Every row gives one point. The window is the flat piece filled in between its corners: a triangle in 3 columns, a solid with four corners in 4, and so on. A path goes straight from each point to the next, and from the last back to the first. After which points does the path pass through the window?

Window:
[[-0.02 -0.75  0.74]
 [-0.24 -0.16 -0.32]
 [-0.13  0.17 -0.07]]
Path:
(1): [-0.64 -0.14 -0.57]
(2): [-0.40 -0.57  0.15]
(3): [ 0.00 -0.35  0.07]
(4): [-0.05  0.01 -0.43]
(5): [-0.62 -0.09 -0.63]
(6): [-0.40 -0.05  0.34]
(7): [ 0.28 -0.49 -0.24]
(8): [ 0.45  0.26 -0.09]
Through the window after points: 6

Window, 4 rows:
[[ 0.03  0.26 -0.09 -0.70]
 [-0.02  0.21 -0.46 -0.37]
 [ 0.05 -0.67  0.21  0.53]
 [-0.29  0.46  0.50  0.01]]
Path:
(1): [ 0.20  0.33  0.03 -0.14]
(2): [0.32 0.71 0.19 0.24]
(3): [-0.51 -0.47 -0.09 -0.17]
(4): [-0.45 -0.13 -0.28 -0.89]
(5): [ 0.39  0.52 -0.03 -0.29]
(6): [ 0.74 -0.42 -0.03  0.27]
(7): [-0.35 -0.21  0.39  0.20]
(8): [-0.21 -0.22 -0.02 -0.21]
(9): [0.30 0.18 0.76 0.43]
(10): [ 0.16 -0.22  0.22  0.41]
(11): [-0.45 -0.66  0.16  0.04]
(12): [-0.52  0.18 -0.03 -0.52]
Through the window after points: 4, 10, 12

Window (8 x 8):
[[-0.32 -1.26  0.71  0.22  0.43  0.78  0.10 -0.06]
 [ 0.45  0.41 -0.19 -0.14  0.06 -0.08 -0.22 -0.01]
 [-0.27  0.37 -0.12  0.23 -0.20  0.35 -0.25  0.90]
 [-0.06 -0.16 -0.58  0.33 -0.23 -0.26 -0.37  0.14]
 [-0.15 -0.03 -0.18 -0.04 -0.57  0.23  0.72 -0.01]
 [-0.24 -0.77  1.12  0.20  0.51 -0.39  0.59 -0.38]
 [-0.26 -0.78 -0.24 -0.25  0.20  0.10  0.48  0.21]
 [-0.34 -0.23  0.69 -0.41 -0.07  0.19 -0.25 -0.01]]
Path:
(1): [ 0.06 -0.24 -0.14  0.00 -0.36  0.27  0.00  0.30]
(2): [-0.05 -0.64  0.61 -0.16  0.05  0.25  0.18  0.24]
(3): [-0.58 -0.24 -0.06  0.46  0.07  0.78  0.28 -0.04]
(4): [-0.92  0.08  0.13 -0.26  0.10 -0.16  0.47 -0.26]
(5): [ 0.38 -0.46 -0.12  0.14 -0.59  0.50  0.50  0.23]
(6): [-0.13 -0.76  0.14 -0.02 -0.19 -0.05  0.11  0.35]
(7): [-0.35 -0.26 -0.01  0.26  0.05  0.17  0.15 -0.23]
(8): [-0.20  0.23 -0.31 -0.09  0.01 -0.02  0.04 -0.08]
Through the window after points: 4
